Rows are points. The points of each table are mixes of a few directions, plus a little noise. Count the directions of each table, and those that both share. Where both have some left over, give the other angles between the two spaces (their principal angles), to ten degrees, smallest first.
In the rows, 128 means zero.

First, 6 rows:
[[130 120]
 [146  77]
 [104 195]
 [138  99]
 [111 175]
 [138 101]]
Second (6 x 2):
[[140  96]
 [139  97]
 [135 108]
 [ 97 214]
 [137 103]
 [120 150]]
Directions: first 1, second 1, shared 1

First, 6 rows:
[[111 144 137]
 [172  88 103]
 [125 130  92]
 [118 137 196]
 [148 109  73]
 [ 94 159 168]]
Second:
[[ 75 129  98]
 [108 152 132]
 [182 132 161]
 [174  73 121]
 [100 154 128]]
Directions: first 2, second 2, shared 1; angles 50

First, 7 rows:
[[ 65 178  28  66]
 [117 111 124 156]
 [154 111 168 149]
 [124 112 132 152]
 [138 128 140 126]
 [161 135 164 111]
 [137 121 142 137]]
Second:
[[ 74 124  68 125]
 [124 121 136 127]
 [ 95  80 182 127]
 [210 121  98 155]
 [131 166 127 116]
 [134 153 157 116]]
Directions: first 2, second 3, shared 1; angles 40

First (7 x 6):
[[136 168 139 106 183  97]
 [113 102 122 138  97 138]
 [102  63 111 159  43 166]
 [135 167 138 106 181  98]
 [ 78  82 117 135  81 125]
 [176 158 134 131 152 144]
 [155 156 135 123 158 126]]
Second (7 x 6):
[[141 133 128 131 130 135]
 [ 89 107 124 123 113 112]
 [202 156 131 146 135 172]
 [ 66  79 117 131  85 115]
 [104  97 121 137  93 136]
 [206 201 144 117 203 131]
 [ 87 121 129 113 137  95]]
Directions: first 2, second 2, shared 2

First, 9 rows:
[[111 130 120 140 134 120 129 124]
 [104 132 116 146 137 115 130 123]
 [ 87 135 106 159 143 107 132 119]
 [ 64 138  94 176 152  95 134 113]
 [ 56 139  90 182 155  91 135 111]
 [138 126 133 121 124 133 127 130]
 [139 126 134 120 124 134 127 131]
 [240 110 187  44  86 186 117 153]
 [212 115 172  65  96 172 120 147]]
Second, 9 rows:
[[ 82 109 158 118 141  85  71 153]
 [104 133 158 178  93  68 194 143]
 [ 91 110 135 153 170 109 112 169]
 [158 150 104 117 100 153 152  84]
 [161 133 101 155 145 169 183 134]
 [114 113 175  84 151 130  72 171]
 [119 153 125  78 123 151  90  94]
 [202 111 116 105  99 157 122 110]
 [122 140  79 164 131 131 156  94]]
Directions: first 1, second 5, shared 1

First:
[[134 156  78  96 125 162 114 169  99]
 [137 125 128 121 128 129 137 121 117]
 [101  48 188 140  83 131 190  91  32]
 [152 146 112 121 162 121 117 121 188]
 [110 158 141 166 139  99  86 140 203]
 [146 129 140 125 105 111 140 106  69]
 [117 134 109 128 153 143 112 149 188]]
Second (10 x 9):
[[115 128 128 130 114 134 125 141 105]
 [122 129 129 129 122 131 127 133 118]
 [ 93 128 128 134  89 144 121 162  65]
 [ 74 128 129 137  65 154 117 181  28]
 [176 127 127 119 184 105 139  80 216]
 [137 128 128 127 139 125 130 119 144]
 [183 127 126 118 191 101 140  75 229]
 [104 128 128 132 100 139 124 152  85]
 [175 128 127 120 182 106 139  81 213]
 [101 128 129 132  96 141 122 155  78]]
Directions: first 4, second 1, shared 1

First:
[[122 136 126 127 128 134 138 123 125 123 132]
 [ 87 186 118 118 128 175 198  99 103  99 153]
 [169  70 138 138 127  80  58 158 153 157 103]
 [116 145 125 125 128 142 148 119 121 119 135]
 [110 154 124 123 128 149 159 115 117 115 139]
 [150  96 133 133 128 102  90 144 141 144 114]
 [161  82 136 137 127  91  73 151 148 151 109]
 [132 122 129 129 128 123 121 132 131 131 126]
 [193  37 143 144 127  53  18 175 167 174  88]
 [ 93 178 119 119 129 168 188 102 107 103 150]
 [ 76 202 116 114 129 189 217  90  97  91 160]]
Second (10 x 11):
[[131  89  95 116 120 126 144 143 175 150  84]
 [161  83 106 144 209 131 158 168 144 133 109]
 [151  98 125 136 157 116 118 149 138 136 116]
 [177 138 146 153 246 137 120 149  89 124 172]
 [ 99 137 126 124  90 133 150 117 126 113 121]
 [137 135 133 116 111 119  88 117 137 151 132]
 [ 97 163 175 145  72 113 107 104  75  85 161]
 [123 156 173 140  94 106  76 111  86 111 162]
 [ 75 179 138 121  68 148 159  93 101  95 147]
 [127 103  63  85 116 149 159 130 209 182  74]]
Directions: first 1, second 4, shared 1

First:
[[127 136  81 171 152 153  89 122 106 148 117 118 159 139]
 [125 168 105 139 147 150 135 134 155 148 131 123 145  92]
 [147 138 203  83 132  87 135 145 173  98 146 147 141 119]
 [124 137 185 101 116 125 151 117 164 141 143 162 113 105]
 [126 110  82 179 134 140  78 114  90 140 112 101 121 161]
 [132 138 126  75 121  95 185 166 150  60 122  88 104 109]
 [127  84 105 161  96 123 113 114  83 148 130 110  80 160]
 [120 150 164  92 139 125 142 124 175  95 115 129 119 108]
 [146 144 125  99 128  98 172 174 141 107 150 115 148 103]
 [103 108 124 141 132 179 107  86  84 164 110 186 163 157]
 [128  96 109 166 114 135  98 112  87 160 132 130 116 158]]
Second:
[[121 127 133 130 127 127 126 120 135 122 127 133 131 130]
 [115 126 137 131 126 126 123 112 141 117 125 138 132 132]
 [159 132 105 119 133 135 140 167  95 154 134 102 118 117]
 [124 128 130 129 128 127 127 123 132 126 127 131 129 129]
 [163 133 102 117 134 135 142 173  90 158 135  99 117 116]
 [169 132  97 116 135 136 144 180  84 163 136  93 115 114]
 [ 78 122 164 142 120 118 108  66 181  86 119 169 143 146]
 [ 32 117 198 157 112 109  91   7 230  46 110 208 158 161]
 [163 132 102 118 134 135 141 172  91 158 134  99 117 116]
 [116 127 137 132 126 126 124 113 141 117 125 138 132 133]
 [166 133 101 116 134 135 142 175  88 160 135  97 116 115]]
Directions: first 6, second 1, shared 0; angles 40

First, 10 rows:
[[145  89 146  91  85 137  80 107  78 109 117 106 138  84 120 135  84 151]
 [130 121 130  96  99 123 125  82  73 155 155 145 108  94  91 104 152 163]
 [ 91 155  68 135 188 106 179 140 114  83  83  80 131 126 181 112 187 166]
 [117 137 132 176 139 113  54 223 184  83  93 105 106 188 168 175 119  77]
 [156 124 147 176 158 169 154 129 156 141 164 148 171 136 122  95 125 108]
 [111 146 106  91 142 115 215  86 145 150 115 135 139 119 132 134 119 137]
 [140 109 175 145  75 144  84 162 204 142 166 150 140 137  92 155  48  51]
 [119 116 114 139 118 134 104 123  73 105 158 105 126  81 110  74 177 165]
 [156 142 145 122 150 136 167  87 121 185 136 181 122 160 119 130 142 135]
 [116 141 121 108 126 102 117 139 132 126  93 127  98 155 145 166 128 125]]
Second, 10 rows:
[[ 87 213 123 132 164  90 121  87  68 177 176 127 127 146  84  95 114 117]
 [153 125 151 171 155 114  95 102 148 100 104 130 126 123 111 126 122 138]
 [198 190 143 185 155  81 115  65 181 209 139 103 198 151 219 130 161 176]
 [148  98 101 108 116 130 160 174 154 128 110 133 139  97 162 141 124 175]
 [125 152 142 125 133 124 114 118  69 169 149 131 128 150 118 102 159 100]
 [146 126  87 132 125 107 154 128 152 107 101 110 119  95 146 134  81 171]
 [125  53 199 132 134 180  88 177 167  85 120 179 136 132  91 152 186 110]
 [139  97 125 120 113 138 121 140  83 102 101 125  95 123 111 113 128 102]
 [108 116 131 107 116 147 129 146  97 121 136 136 111 134 107 123 136 100]
 [ 53 112  79  69  68 169 184 145 163  81 146 106  98 129 132 162  69  92]]
Directions: first 6, second 6, shared 0; angles 30, 50, 50, 60, 80, 90

First:
[[111 164 104 118 120 151 117 133 179 110  94 153 125 200 135  13 128 159
  104 149]
 [158 106 120 106 125 135 152  94 101  36  74 102  95 137 126  80 166 136
  141 106]
 [119  94 135 109 120 112 170 202  52 189 128 145 147 127  75 208 115 179
  107 126]
 [139 121 145 151 123 142 146 138  99 168 117 152 126  75 125 177 110 144
  137 140]
 [114  93 135 106 127 100 156 194  61 187 153 131 154 127  80 224 120 156
  115 120]
 [152 103 141 140 126 104 135 107 101 111 142  89 117  89 130 176 125  94
  121  96]
 [145 125 130 150 100 113 148 142 115 138 107 115 112 135 119 104  88 140
   53 105]
 [120 106 118  82 149 116 126 123 109  81 140 106 136 152 115 145 179 120
  173 118]
 [120 172 133 172 135 130  71  81 215 145 176 122 133 108 181 104 102  63
  128 138]
 [115 181 129 166 137 153  76  87 219 146 153 149 133 115 181  81 111  89
  146 159]
 [115 143 118 108 147 151 109 107 157  98 124 143 132 144 143  96 164 127
  183 151]]
Second (10 x 20):
[[ 86 134 132 120 150 106  86 154 156 197 228 127 176 136 136 211 120  90
  153 147]
 [ 78 133 126 101 154 102 110 180 123 200 172 154 178 136  85 199 141 136
  152 133]
 [138 113 116  94 136 124 147 113 101  57  74 117 112 144 101  89 176 146
  146 102]
 [ 80 148 118 115 143  80  99 171 153 188 166 133 171 159  84 146 121 119
   95 106]
 [172 138 143 183  99 166 153  99 125 124  68 146  87  75 158  87  89 145
  101 138]
 [108 158 120 134 145  84 105 118 158 130 101 127 139 117  83  94 140 109
  100  75]
 [142 106 117  86 149 126 135  86 107  26  94  99 111 134 119 104 199 118
  185 103]
 [149 129 144 168 103 163 137 129 131 165 145 141 115 106 175 143  78 132
  113 168]
 [155 101 121 110 110 149 150 115 109  66 122 100 101 168 159  97 135 137
  127 141]
 [171 120 142 169  91 178 157 115 116 128 109 136  91 107 182 111  82 148
  108 166]]
Directions: first 5, second 5, shared 4; angles 90
